Rows are points. A path goes straight from each point to the next, and from the last back to the first. The post is the endless flat space through its rows: a point in 2 columns, a line in 3, a plane in 4, and so on, so that a path can go around it. How many times does the path go around the post? Going back the other way cancels.

Post (1 x 2):
[[6 0]]
Path:
[[ 13 -19]
 [ 55   0]
 [ 36  -5]
 [ 22 -34]
 [ 40 -19]
 [ -3 -60]
 [-15 -20]
 [-44  14]
 [ 23  58]
 [ 32  48]
 [-32  49]
 [-40   0]
 [-25 -51]
 [-52 -16]
 [-29  54]
 [ 33  35]
 [  0  56]
 [-54  26]
 [-14 -43]]
Times around: 0

Post (3 x 4):
[[ 13   7  58  15]
 [  8   8 -14 -14]
 [ -1  -9 -41   0]]
Path (15 x 4):
[[-14   4  -1  16]
 [-22   7  17 -24]
 [  9 -31 -35 -35]
 [ 18 -20 -10 -21]
 [-11  18   3 -60]
 [ -4  12  10   1]
 [ 18  34  21  31]
 [-10  15  31  22]
 [-31 -12  32  27]
 [  5  10   1 -28]
 [-29   3 -45  -4]
 [  1  27   9   8]
 [ 38  27  21  -8]
 [ 39   4  12  27]
 [ 24  29  25  36]]
Times around: 0

Post:
[[  6  11  12   6  14  41  -3  32]
 [-18   6  23  32  -9 -26 -29   6]
 [  0   2  -3  23 -33 -25 -34  20]
 [  7  33   1 -18   7 -19   7   0]
 [ -4  -8   4  48 -28 -21   8  -3]
 [ 19   3   2  -8  17  32   2 -27]
 [  8   5 -15   8  42  35  -5  16]]
Path (29 x 8):
[[ 26  -3   6   4 -12  -1 -15  -6]
 [ 16  19  -5  19  21  15  -6  13]
 [  3  52  17 -38   3   9 -40  16]
 [ 27  22 -27  13   4  13 -14  33]
 [ 11   6  27  21  19   4  16  -2]
 [ 23  -8 -16  -4  -5  -9  -3  19]
 [  3  26  31  16  18  -9 -36  20]
 [ 25  15 -23   3   1  -5   5 -44]
 [ 42  27 -19 -10   6  -5 -36  20]
 [ -1   2   8  19  22 -17  -3  -4]
 [ -6  -5  30  23  34  21 -53   6]
 [ 36  14 -19  27  18   6  -5  -1]
 [ -5  39   9  20  13  22   4  28]
 [-14  11  33 -14 -26  18 -30   7]
 [ 13 -26  -3  -9   8  19 -14  -2]
 [ 33   0 -50  -2  28  19   6  60]
 [ -1  13  26  34  -2   1 -22  15]
 [ 16  27   9  36 -19 -24   3 -10]
 [ 22  -8  10  -5  29   5 -21   2]
 [ -2  -6  21 -22  22  27   2  -5]
 [-14   1  -9  -4  43  50 -15   3]
 [ -7 -22  25  -9 -32  -4 -26 -11]
 [ -3   6  -2  27  18 -26  22  10]
 [ 35   0   9  21   2  -5  -9 -36]
 [ 18 -17  18  -3  19   0 -28 -14]
 [-24 -11  14  20 -28  -2   4   4]
 [  2   8 -24   5  32  21 -13   9]
 [-35   3  28  -3  16  15 -23  13]
 [ 10 -13  16  -3 -34   7 -23  26]]
Times around: 1

Post:
[[ -1  20  13   4 -21  17 -19 -12  -5   3 -23  -1]
 [  9  14   9 -11   4 -21   4 -10  12  -4  23  26]
 [ -8 -24 -10  21  -5   2   9  16 -12  13   5  22]
 [ 13 -26 -13  -9   1  15  18  -5  -8  -5   8  20]
 [ 14   7  14  -4  29  12  11 -23  -1   6  29  10]
 [  6  17  -1   9  -2  -1 -30   1   1  -8 -13 -17]
 [ -6  -6 -23  25  19 -17  14  26 -23 -15 -31  13]
 [  5  11 -20  22   1  -3  12  43   4  -6 -34   6]
 [ -1   5  11 -25  -2  -1   7 -20   1   9  21  -1]
 [-12  -4 -20 -10  18   7   6  -5  -2  -3  16  27]
 [ 10  26   5  12  -8  -7 -26  28 -26   6 -36  -5]]
Path:
[[ -1  20  -6  12   8  -4  14  18   7  15  -4  45]
 [-14  -6  -1  23 -21 -36 -15  39 -14   7 -34   0]
 [-22   3  -5   0   4  24 -33   0  -9  11  10   5]
 [ -7  44  13  15  12  13  30  14 -32   1 -42  11]
 [-22  36 -23  15  21   6  18  11  -2   0 -21  27]
 [ -8 -11  -7   1   7  17   0 -15 -26  13 -10   8]
 [-15  10   6 -38  -9 -11  -5  -7 -14   9 -10  17]
 [-26  -5 -10  -5  10  24   1  -2 -16 -17 -24 -10]
 [-10   7   9 -16 -10  16  16 -10 -23   3  13  15]
 [-20  -5 -16   8 -30 -19   5  -6  -5  16   5   7]
 [ 23  21 -10   6  -2 -32   4  33   0  -1 -52  -4]
 [  1   5 -13  -5  -2 -17 -10  -7  25 -31   0  27]
 [-15  18   7  10   4   9 -16   9   6 -29 -24  12]
 [ -8  22 -13 -22  -7  11  18  25  13 -15   4  23]
 [ -4   2  -6  32  12 -14  13  26 -45  25 -10  -5]
 [ -6   5 -40  -6   6   6 -28  -3  11 -18 -10 -11]
 [  4 -29  21  26 -21 -21  37  18 -26  21 -25   4]
 [-22   1  -3  12   4   1 -14  18 -26 -11 -21  10]
 [-13  60  13  12  24 -15 -16  19 -21   0  -6  23]
 [  5   8  -4  29  23   7   8 -13 -16   6   7   1]
 [ 30  21 -24 -17  33  23  -7 -12  15 -11   3  -6]
 [ 19  16  -4 -19  40   0 -31  -3  -3  -3  -1   7]
 [  0 -21   0 -19  20   8   8 -11   8 -21  18 -24]
 [ -5   5 -10  15  -1  20   1  -4 -10 -11   4 -20]
 [ 16  35 -19  -1  47 -11 -11  -2 -26   7  10  12]]
Times around: 5
